Each point is reached from the start by the listed moves, each made once or not at all, plus a little noise. Say if it took an odd or an even number of moves. Then give how often each move was made.

Moves:
(1): [47  6]
(2): [-7 46]
Start: [-16  30]
Points:
[-23  76] -> odd (0, 1)
[-18  31] -> even (0, 0)
[24 84] -> even (1, 1)

Moves:
(1): [ 61   0   0   0   7 -10   9 -15 -16]
(2): [ -8  67   0 -23   0 -14 -11  14 -10]
(3): [-4  1 40  1 -7 -3  6  4  7]
(4): [-15  21 -15  57 -10  -8   9   8   1]
(5): [ -9   6   9  12  47   6   4  -3 -15]
(6): [  5  14   8   1 -11  61 -11   0   9]
Start: [ 27  13  -9 -11   5  29  -2   4  26]
Points:
[ 60 121  -9  38  38  64  -2  10  -4] -> odd (1, 1, 0, 1, 1, 1)
[ 15  80  31 -33  -3  12  -6  22  23] -> even (0, 1, 1, 0, 0, 0)
[ 11  86  -1 -20  53  22  -9  16   0] -> even (0, 1, 0, 0, 1, 0)

Moves:
(1): [104 -20  16   0  16   8  24  19 -25 -33  12  -4  -3 -25]
(2): [ 10  69 -11 -27  14   1 -25   2  -2  16  17   5  -9  -6]
(3): [-14  17 106 -22 -17 -11  -6 -14   7  41  24  10 -28   5]
(4): [ 14  23   4  62  -2 -10  12  -5  11   0 -11  -6   5 -16]
(5): [  3 -15  26  10  92   2   3  -5   6  11 -15  29   4  -5]
(6): [-10  15  10   0  -8 105 -10  15   2 -20 -12  10   6 -29]
(7): [ -4  16  -3 -23   4  14  81  -5   2   2  -1 -12 -24  -4]
(8): [ -8  -2  -5   3 -10 -25  25 108 -21   2 -44  -4  11   2]
(9): [23 -4 -6 -4 -6  0 -4 26 80  6 15 24 13  4]
(10): [ 16 -18 -17   4 -17  19   1  -3  -8 101   2  -3 -16   5]
(11): [-18   0 -27  36   4  16  -2  25  -8  -2 118 -26  -5   8]
Start: [  5   8   4   8   2 -29  -5 -53 -36 -35 -26 -30 -13 -21]
Points:
[  8  46  43  60  91  87  83 -49 -19 -42 -63  -5 -28 -71] -> even (0, 0, 0, 1, 1, 1, 1, 0, 0, 0, 0)
[121  93   2  24  19 -43 115  66 -73 -48 -52 -51 -33 -73] -> odd (1, 1, 0, 1, 0, 0, 1, 1, 0, 0, 0)
[ 10  30  46  80  83  69   2 -46 -19 -43 -63   2  -3 -70] -> odd (0, 0, 0, 1, 1, 1, 0, 0, 0, 0, 0)
[ 17 -22   8  27  66 -33  28  45 -61  76 -83  -5 -15 -15] -> odd (0, 0, 0, 0, 1, 0, 0, 1, 0, 1, 0)

Moves:
(1): [ 74   0   5   5 -22  -5   2 -32 -15  11  -2  -6  -1 -13 -21  -3]
(2): [ -9  92  -3 -11  -9   9  -8  -4  -5  -9 -19   3 -10 -12  -9  22]
(3): [  6 -11  74  18 -23  -7  19  21  -3  15 -10  -2 -10  26  13  18]
(4): [ -6   0 -15  48  -8 -11   0  -9   7  11  -6 -19  10  -3  -4  -3]
(5): [-11   9  11   3  59   5  -3  -4  30   7   1 -15  -3  -4 -19  -8]
(6): [  1   0   3  -1 -10  46  18   0   9   9 -15  10   2 -11   3  -9]
(7): [-10   5  -7   5  13 -17  70  -8  22  15  22  -5   7  -8  13  27]
(8): [ 15  12  -1   3  23  -9  10  63  -7  16  -9  -3 -14  14  -6 -25]
(9): [ 18  11 -18   0  -8   0  -9  13  41   6  15  -8  10   8   1   4]
(10): [  2   0   0  -6   7 -11 -22   0   9  79   3  12 -19 -26  -9   7]
(11): [ -3  -2   5  15  -7  11   8   9  -8 -16  49 -15  -9 -16  -9  -5]
(12): [ 4  2  6 19 14  4  3  0  9 -9 12 45 -1  9  6 -6]
(13): [ -9  -4   8   5   8   6   0   3 -10   8  14   3  48   4  -4  12]
(14): [-16  16 -18  -8  16   4  -6 -24 -25  15  10 -15 -17  70  -8   0]
Start: [-10   8 -31  10 -11   9 -11  19  -8  -8  -6  -6  64 -21  -7 -21]
Points:
[ 63  24   0  85 -63   2   3  -2 -12  33  48 -72  45  50 -35  -9] -> even (1, 0, 1, 1, 0, 0, 0, 0, 1, 0, 1, 0, 0, 1)
[ 53 112  50  65  24   4  50  14  61  98  78   1  76 -52 -47  45] -> even (1, 1, 1, 0, 1, 0, 1, 0, 1, 1, 1, 1, 1, 0)
[ 69  46 -54  84  48 -26  46  51  71 121  66 -64  46 -68 -61 -29] -> even (1, 0, 0, 1, 1, 0, 1, 1, 1, 1, 1, 0, 0, 0)
[-45 114 -23  22  34  66  73  15  40  -1  31 -28  50 -73 -28   4] -> odd (0, 1, 0, 0, 1, 1, 1, 0, 0, 0, 1, 0, 0, 0)
[-21   5 -19  15 -12  61   6  21 -10   8  -6   7 114 -30  -8 -15] -> even (0, 0, 0, 0, 0, 1, 0, 0, 0, 0, 0, 0, 1, 0)
[-10  52  10 112  59  36 100  81  65  63  62 -35  37  62 -17 -28] -> even (0, 0, 1, 1, 1, 1, 1, 1, 1, 0, 1, 1, 0, 1)

Moves:
(1): [ 32  13  -9  -3  -5   4  11  10  -8   6   5  12  -3   0 -11   9   7   3
  -3   4  -3 -17  -6  14   2   7]
(2): [-9 30  4 14  8 -5 -1 -6  0  5  0  2 11 10 -7 -5  3 -9 -4 -2 -3  4  7  4
 -8  6]
(3): [  2  -2  28  -9   1 -10   2  -1   6   7  10  -6  -6  13   1  -1   2  -8
   2   5   0   5   2  10 -10   2]
(4): [ -6 -16  14  39   6   1   1   5  -6 -13   4   1  14  -1  -5 -12  10   6
  -6   1   6  -1  -2   0  -4  -8]
(5): [  8   0   2   4  23  -4  -2   1  -1   1  -2   2  16   3   9  -6  -2   1
   3 -12   5  -7   2   5  -2  -9]
(6): [-13   4   8   2  -3  33   1   7   9   1   7  -2   2   2   7   4  -8   1
 -10  -1  -6  -6  -2   9   6   2]
(7): [-10   3 -13  -6  -3  -7  28  -1 -12   3 -10  12   2  19   0   2  -6 -14
  -4   2   0  -5  -2   0  10  -5]
(8): [-12  14   5  -8  14  -4  -8  37  11   1  -1  -4  -1  -7  -7  -7   3  -5
 -14   8   0   8 -10 -12  25 -11]
(9): [  6  -2   6  10 -12  -7  15 -13  28  -2  -3  18  -1  -6   0   3  -8   6
   0   2   7   3  -7  -1   5   1]
(10): [  1  -2   1   5   0   9  -2  -2   5  34   4   5   7 -24   1   9  -1 -10
   6   9  15  17  -2 -11  21 -15]
(11): [ -2  -7  -2 -13   0 -11   4  -1   0  -4  46   1  13   1  -2   9   6  -6
  23   5 -29 -11 -11  -7   5   0]
(12): [ -9   0  -1  -3   0   2 -19  16  -3  -3  -3  34  -6   4  15   8   6 -11
   5   7   7  -1  12   1  -2  -4]
(13): [ 13  -1  17  -7 -21   6   1  14  -3 -10 -13  -5  35 -11   7  13  10  -2
  14  10  -1   2  11  -5   0  -8]
(14): [  2   0   1   3  -7   2  -4  -1   9  26   8  -3  14  30   7   0   8  21
 -12  15   2 -15 -19  -3 -15   9]
(15): [  2  10 -10  -6 -19 -15   4  -8  -8  -6  25   1 -22  10  32  -1  -6  -2
  -7 -18   7  12  -8  -2  -9   9]
(16): [ -2   1   3   3  11 -10  -2  12  -1  10  -5  -2   3   7  -5  27  -3  -6
  -8  -9  -1   3   9  -1  -5  12]
(17): [  8   0   0 -10   8  13  12 -13   6 -10 -18   5  -8  12   9  12  42  -4
   7   2  -3  15  -5 -10   4   5]
(18): [-11  12  10 -10   5  -3   4  -7 -11   1  11   8   6 -14   4  -2   0  21
  -2  14   5  -1  -6  14  15   6]
(19): [ -9  10  -4  21 -12   7   0  16   9   1  -3  -2 -18  17   4  13  -7   7
  44 -15  13  11  -3  12  16 -16]
(20): [  0   9 -18   7  10  -7  14   0  -7  -4  -5  -2 -12 -10  13  14  -6 -11
   8  36   1   2  -1   3 -10  -3]
(21): [ -4   1 -12  -8   6   6  -2  -3  -2 -10   8   3   3   5 -16  -6  -4 -19
  -1   1  34   7 -13 -12 -14  14]
(22): [  9  -6   5   7   0   5 -18  -3   3   3  10  15  -1  17   3  -2 -20   2
  -2  11   1  46   1   5   8   8]
(23): [ 7 -7 -3  0 -6  2  9 -7  7 -5 15 -5  0  9 -1 -3  4  4  9  4 10  3 33 -6
 -1  1]
(24): [  2  -5 -14  -2  -9 -15  -4  11  12   0   2  -2  15   1  -2   2  18 -11
  15  -3   5  -2   4  31   6  -1]
Start: [ -2  18  18   1  12 -18  -2   7 -14  17  16  14   6   5 -24   2  13   5
  28   1   1 -11 -12   0  -1  13]
Points:
[-19  57  28  69   1 -58  12   7  10   4  51  43  27  24   9  -6  21  24
  71 -31  47   8 -26  61  18   3] -> even (0, 1, 0, 1, 1, 0, 0, 0, 1, 0, 0, 0, 0, 0, 1, 0, 0, 1, 1, 0, 0, 0, 0, 1)
[ -7  65  41  12  11  -5  20  45  45  19  10  59  10  18  -4  53  58 -57
 102  68  80  65  12 -28  21 -12] -> even (0, 1, 1, 0, 0, 0, 0, 1, 1, 1, 0, 1, 1, 0, 0, 0, 1, 0, 1, 1, 1, 0, 1, 0)
[ 5  1 47 80 23  4  3 35 64 66 39 70 27 79 32 69 49 -7 85 53 62 63  9 44
 14 -3] -> odd (0, 0, 1, 1, 1, 1, 0, 0, 1, 1, 0, 1, 0, 1, 0, 1, 1, 0, 1, 1, 0, 1, 1, 1)
[-29  44  74  20  -5  -7   6  78  18  33  40  12  33   9  24  60  71  -7
  68   2  42  52 -24  35  64 -10] -> even (0, 0, 1, 1, 0, 1, 0, 1, 0, 1, 0, 0, 1, 0, 1, 1, 1, 1, 1, 0, 0, 0, 0, 1)
[ 15  51  23  26   8 -57   5  77 -35  -2  50  56  34  32  21  60  38 -27
  90  23  80   2 -13  68 -18  18] -> odd (1, 0, 1, 1, 1, 0, 0, 0, 0, 0, 0, 1, 1, 0, 1, 1, 0, 1, 1, 1, 1, 0, 0, 1)
[ 23  45  18 -19 -41  39   0  24  -1  43 121  80  27  62  33  65  49  11
  97  51  50  49 -28  -1  34  33] -> even (1, 0, 0, 0, 0, 1, 0, 0, 0, 1, 1, 1, 1, 1, 1, 0, 1, 1, 1, 0, 1, 1, 1, 0)
[ 26  47   9  26   9 -37  -3  71  51  90  51  47   8  49 -36  62   0 -25
  63  65  77  57 -57  32  29  21] -> even (1, 0, 1, 0, 0, 0, 0, 1, 1, 1, 0, 0, 0, 1, 0, 1, 0, 0, 1, 1, 1, 1, 0, 1)

Moves:
(1): [  5  -4  -7 -12  -1 -10  -1  -5   1  -6 -19 -10  -4   0  -1   1  -7  19
  -6  11  -8  -5  10   2  -1]
(2): [ -5   2  -4  -6  -7   9  15  -8  11   2   2  -1   3  -8  -8 -15 -17   0
  15  -5 -24  -7  14  -2   0]
(3): [  4  -2  -5   7  -7  13 -10   4  10   1  -5 -20  -5   1 -21   2   6  -1
   3   1   0  -7  -4  -4   5]
(4): [  1   0 -15  -5  14   4   2   8   4  20  -5  -4   8   0   0   6  15  -3
  16   7  -7  -3  -3 -21  -2]
(5): [-3 -1 13  8 -7 18  1 18  4  2 -3 -5 10 -1  0  4  4  2  7  1 -6  6  3  2
  3]
(6): [  1 -21 -14  14  -7 -11  10  10  -8   0   9  -6  22 -22 -11 -15   7  -6
 -13 -34 -15 -20  -1   7  -7]
(7): [  7   8  17  -9  -9  11   2  15  10 -14   4 -12   0   2  -1  24   2  -5
   5   1  18   6  14   9  -3]
(8): [  0  -5  14   3   5 -18  -5 -13  11   4 -22  10  11  -6   8  10  -3 -26
  -2 -17  16  -1  17  18   9]
(9): [ 16 -12 -12  21   8   5  -5   5   7 -20  15 -15 -18  15  15  -6   5  14
  11  -4   6   1  13  18  -9]
(10): [  6   8  11  22  -4 -10 -21  -6   9   5  -3  -9 -11   4 -19  19   6   7
  -8   1  -7  -3   1  -6  -5]
(11): [ -6   9   0   3  -3   5   1  12   4  17 -11   6 -15  -5  -2   1  -7   6
   8   2  11 -20  18   1   5]
(12): [  6   2  -1 -12 -21  17   9   0  -4  -3   1  -4  -4  -3  -1  -2   1  -4
   3  20  -7  -4   0   9  -4]
(13): [-14  20  -2 -10 -14  -5   1   1   8  -1   2 -11 -10   2  12 -12   6   6
  -1  14   6 -14   3   1  -9]
(14): [  5 -14 -20   1   8 -12 -13  20  -2  -1  10  -9  -9   9   8  15 -17  -6
  -8  -9 -15   0   2  13   6]
(15): [ 12 -21   4 -23 -12 -23  -9 -17  13   7  23   5 -13   8 -13  -5  11   7
  -3 -12   6 -19 -25   2   1]
(16): [ 22 -18   8   2  20  -9  -8   9  -4 -25  16   6  15 -31   1  -4  -3  -5
  13  -3  -9   9 -19   4  16]
(17): [  4  -7   8 -15   0   8   6   9  22   0  14 -18  -3  -8  12  -4   7  -3
  -9  38  18 -11  -3  -2 -21]
(18): [  8  13  -1  -6  -5  -2 -10   1  -8  12 -13  -2  10  -7   0 -11   0  -4
   5  -2 -11  14  10   0   3]
(19): [  7  -7 -21   4   0   3  13  -1   2   6  15 -38  -3  24  -9  15 -11   3
  11   7  17  -2 -27  18   8]
(20): [ 13  -2   5  29 -13   4  -6  -6  -3  -6  -5   6   0   6   4  -9  -9  -3
  11   8 -11  -1  -1 -10   5]
(21): [ -9  11 -10  -7 -14  -3  -6   9  11  -2   2   3   3  -6 -17   1  -2  -6
   0  22  11   3  13   1  -5]
(22): [ -2  -6   1 -12  -3  -7  22  11   5   3  10  -7 -11  10  10 -12   7   1
   0  11   8   3   2  13   1]
(23): [-26  14   8  -2 -15  14  -2 -21   7   4 -11  -1  -7 -18   5  -1 -11   0
  -5  -7   3  22  17  -8  -5]
(24): [-12   3  21  -7  -5  -8 -11 -11   2   2  14  -3  11   1   1   9   5  -8
   2  18   6  -8   3 -17   1]
Start: [ 23  20 -11   1   1   0   9  14  24  11  28  -3  -1  10   3  24   9   5
   9  -1  14  -1 -17  10  -9]
Points:
[ 20   8  29 -22 -37  15 -46  31 103  36  67 -79 -20   8 -24  93  37  -6
   8  37  29 -17 -11 -22 -30] -> even (0, 0, 1, 1, 1, 0, 1, 0, 0, 1, 0, 0, 0, 1, 1, 0, 1, 0, 0, 0, 0, 0, 1, 1)
[ 72  12 -18  16 -26  35  25  49  75 -13  19 -76  -7   5  21  35 -14   8
 101  40  14 -34  25  61   7] -> odd (1, 1, 0, 1, 1, 0, 1, 1, 1, 0, 1, 1, 1, 0, 0, 1, 0, 0, 1, 1, 0, 0, 0, 0)
[  5  16  37 -13 -83 -17   4  43  72  -2  79 -21   5 -43  -8   3  20  -7
  31  21  39 -33   9  16  -6] -> even (0, 0, 0, 0, 1, 1, 1, 0, 0, 0, 1, 0, 1, 0, 1, 1, 0, 0, 0, 1, 1, 1, 1, 1)
[ 71  -4 -15  33 -38  18 -50  85 114  18  65 -74 -55  36 -30  70  30  14
  42  56  36 -46  10  12 -31] -> even (0, 0, 1, 1, 1, 0, 1, 0, 1, 1, 1, 0, 0, 1, 1, 0, 1, 0, 0, 1, 1, 0, 0, 0)
[ 20  27   0 -14 -47 -51  -9 -13 101  33   9  -8 -31 -34 -18   1  -6   7
  47  31   6 -36  30   7   1] -> odd (1, 1, 0, 1, 0, 0, 0, 1, 0, 1, 1, 0, 1, 0, 1, 1, 0, 0, 0, 1, 1, 1, 1, 0)
[-21  48  13  -5 -60 -21 -11  19  93  32  23 -62  12 -22 -31  55  47 -36
   6  18  51 -21  45   5 -30] -> odd (0, 0, 1, 1, 0, 1, 1, 1, 0, 1, 0, 0, 1, 0, 0, 0, 0, 0, 0, 0, 1, 1, 1, 1)
[ 85 -21   1  27 -19 -29 -10  69  69 -22  72 -77 -10 -24  12  15 -12  11
  36  33 -21 -42  47  40 -20] -> even (1, 1, 0, 0, 0, 1, 1, 0, 1, 1, 1, 0, 0, 1, 0, 1, 1, 1, 0, 1, 0, 1, 0, 1)
[ 85  -8   1  14 -56 -10 -53  40 121  -6  28 -82 -27  20 -30  50  -5  -2
  30  31   5 -25  47  51 -24] -> even (1, 1, 1, 0, 1, 0, 1, 1, 1, 1, 0, 0, 0, 1, 1, 0, 1, 1, 0, 1, 1, 0, 0, 0)
[  35    4   -3  -43  -72  -55  -21   35  112   25   65 -108   17    2
  -35   58    0  -15    3   32   22  -62   17   57  -30] -> odd (1, 1, 0, 0, 1, 1, 1, 1, 0, 1, 0, 0, 1, 1, 1, 0, 1, 1, 1, 0, 1, 0, 0, 1)

Moves:
(1): [ 46 -23 -17 -13 -18 -11  12  12   6   6  -3 -16   3  17  -6  22   9   7
 -10   3 -10  18 -10  -5   2   8]
(2): [ 13  59  -1  -9  12   7  23   7   9  -9  15   3  17   3  -4  11  -1  14
 -32  -8  -2  -4 -14   3  -5  -1]
(3): [ -2  -1  40  -7   1  14   8 -11  -7  12   2  11  -6   0  -9  -4  -2  -3
 -12  -6  12  -9   0  16  -2   8]
(4): [ 22   9  10  56 -13   7  -1 -25 -29  -6   2  16  11 -11  12  -1  -7   1
   7 -17   7  -8   6  -1 -15  12]
(5): [ 25  -2  -9   7  40  15   0   1   0  16  25   3  -7   6   3 -26  -3  -3
  -2  16   2  -1  -8  -5   1   6]
(6): [  0 -11 -14   2 -19  36  -3  -9 -11   9  10 -17  10   6   0  20  -8 -18
 -10  20 -13   8   9   0  14  -3]
(7): [ -6  -1 -14  16   6  -1  48  10  -7 -19 -16 -12   2  -6   2  -8  13   6
   4  12 -13 -11   7   7   7  12]
(8): [ -4 -10  -9  11   4  26 -18  46   4  -2   3  18   2  -7  -4   7   9   5
  -5   1  -9 -13  19  -2 -19   3]
(9): [  1  -2  15  16  -2  14   3   2  33 -14   6  -8  16   0  13  -7  -4  -4
   4   6   5   1   6   4   2   2]
(10): [ 12  25   1  18 -20   5  -5   5  10  44 -16 -19 -18   7  14  -8 -16   2
   8 -14 -20  -9   0  10  15  14]
(11): [-10   4 -16   5 -34   0   6 -10   9  12  47  -3  13  16 -23 -16   4  19
  -6  15 -25   6   0   8   2  -9]
(12): [  3 -14 -13 -11  -1   9  11 -10  23   7 -14  45   4  -2   7  11   0   3
  11 -13  20 -18 -11  15   7  -3]
(13): [ -9  -1  -2  -8   5 -11   0   4 -15  21  -2  -3  40   8  -4  -2   0 -13
   0  15  26  12  -3  -7  -1   6]
(14): [ -4  -3   3   8   0   5  -7   2  -3  -4  -4   7   2  35   8  -1  -2  -9
 -25  -1   7  -5 -10  -3   3  -6]
(15): [  5  -2  -1  -2   6  -4   0  -1 -17   3  25  -7  12  -4  45 -15  11   8
 -23  -1 -13   1   3   7  14   0]
(16): [ -6  -7   3   5  15 -13   4  12   4  18   3   7   2   3   5  30 -10   5
  -4  -1 -16   2   7   4  -9 -10]
(17): [-12   1  -2  16   9   6  -7  -9  10   8  -1   1   3   2 -11  14  27  -4
 -17  -8  -4 -11 -11 -16   4   3]
(18): [  7 -12   3  10   1   3 -25   6  -9  -4 -37   2   0  -5  -6  12  -7  42
  -4  18  -2 -14 -10  -7  -6 -10]
(19): [  3   7  12  -4  -2   3   4   4 -17  -6  -5  -2   7  12   9  10  23  11
  38   8   2   1  -6  -6   4  -9]
(20): [  5  10  12   5 -14 -10  -1   9   3   9  -1  17 -12 -18   6  -7   0 -21
 -17  45 -15  -1  -7  -7   5  -7]
(21): [  1 -10   3   4   1 -13   3  20   0   5  12  -5 -16   1   4  20 -11  19
  -5  -3  37 -11   3  -4  19  11]
(22): [-13  -2  20  15  -3  12   8   7   5   6 -18  16 -19  -9   5  -3   5   9
  -6  -1  27  36   0  -1  -4  -1]
(23): [  0   5   5   5   2   4 -13 -17  -1   5  -7   6   4   6  -1  -6   1   2
  -2   7 -12   1  35 -10  10  -3]
(24): [ 12   7 -19  13   8  -4 -21 -11   7  -3  -7   3  -7  10  -4  -2  20 -11
   1   6  10  -3  14  48 -12  -7]
Start: [ 20 -30 -13  18 -42 -22  -6   7 -22  18  16  -8 -22 -12  -5  -8  -7  31
   7  11 -30 -22  23  -1   9 -20]
Points:
[  79   37  -37  112 -108   39  -34  -30  -36   62   11   28    4   65
    9   43  -11  104  -11   28  -21  -79   36   54   44  -38] -> even (0, 1, 0, 1, 0, 1, 0, 0, 0, 1, 1, 1, 0, 1, 0, 0, 0, 1, 1, 0, 1, 0, 1, 1)
[ 39 -24   6  47 -98 100  35  40  40  42  54  43  30  64 -23  54  53  58
 -62  26 -22 -12  -5  11  17 -28] -> even (1, 1, 1, 0, 0, 1, 0, 1, 1, 0, 1, 1, 0, 1, 0, 0, 1, 0, 1, 0, 0, 1, 0, 0)
[ 58  43  35 121 -38  36 -19  12   8  13  33  54  -2 -34  -5   0  35   5
 -62  33 -28 -70  40  44 -40  -8] -> even (0, 1, 1, 1, 0, 0, 0, 1, 1, 0, 0, 0, 0, 0, 0, 0, 1, 0, 0, 1, 0, 0, 0, 1)
[  79  -50  -28   57 -110    2  -24    6   -9   40   89  -33    9   69
   45   10   36   32  -45  116  -57   -5   61   32   67  -42] -> odd (1, 0, 0, 0, 0, 1, 0, 0, 1, 0, 1, 0, 0, 1, 1, 0, 0, 0, 1, 1, 1, 0, 1, 1)
[ 35  11  27  35 -35  42 -14   4 -80  42  -4   6  36  48  33  16  31  58
 -65  63  21   1   6  49  14 -41] -> even (0, 1, 1, 0, 0, 1, 0, 0, 0, 0, 0, 0, 1, 1, 1, 0, 0, 1, 1, 0, 0, 1, 0, 1)
[  4 -52  -8  81 -20  13   5  -6 -27  48   9 -10 -26  47 -12  55  21  19
 -62  37 -22 -62  79  40  43 -14] -> odd (0, 0, 1, 0, 0, 1, 1, 0, 0, 0, 0, 0, 0, 1, 0, 1, 1, 0, 0, 0, 1, 0, 1, 1)
[ 48  -3 -11  98 -69  70  20  45 -45  98  66  -1 -46   4  38 -61  50  34
 -21 110 -85 -19  54  75  36 -20] -> even (0, 0, 1, 0, 1, 1, 1, 1, 0, 1, 1, 0, 0, 0, 1, 0, 0, 0, 1, 1, 0, 1, 0, 1)
[  4  37   6  69 -27  18  48  81 -15   2  -5  33 -23 -30  -4  14  69  50
 -26  60 -41 -23  10 -24   1 -23] -> odd (0, 1, 0, 0, 0, 0, 1, 1, 0, 0, 0, 0, 0, 0, 0, 0, 1, 0, 1, 1, 0, 1, 0, 0)
[  5   4  27  46  -1  -9  33  30  11  62  30  42  46   8  61  55  33  84
 -27  14  41 -13  32 -10  48 -24] -> odd (0, 1, 0, 0, 0, 0, 0, 0, 1, 0, 0, 1, 1, 0, 1, 1, 1, 0, 1, 0, 1, 1, 1, 0)
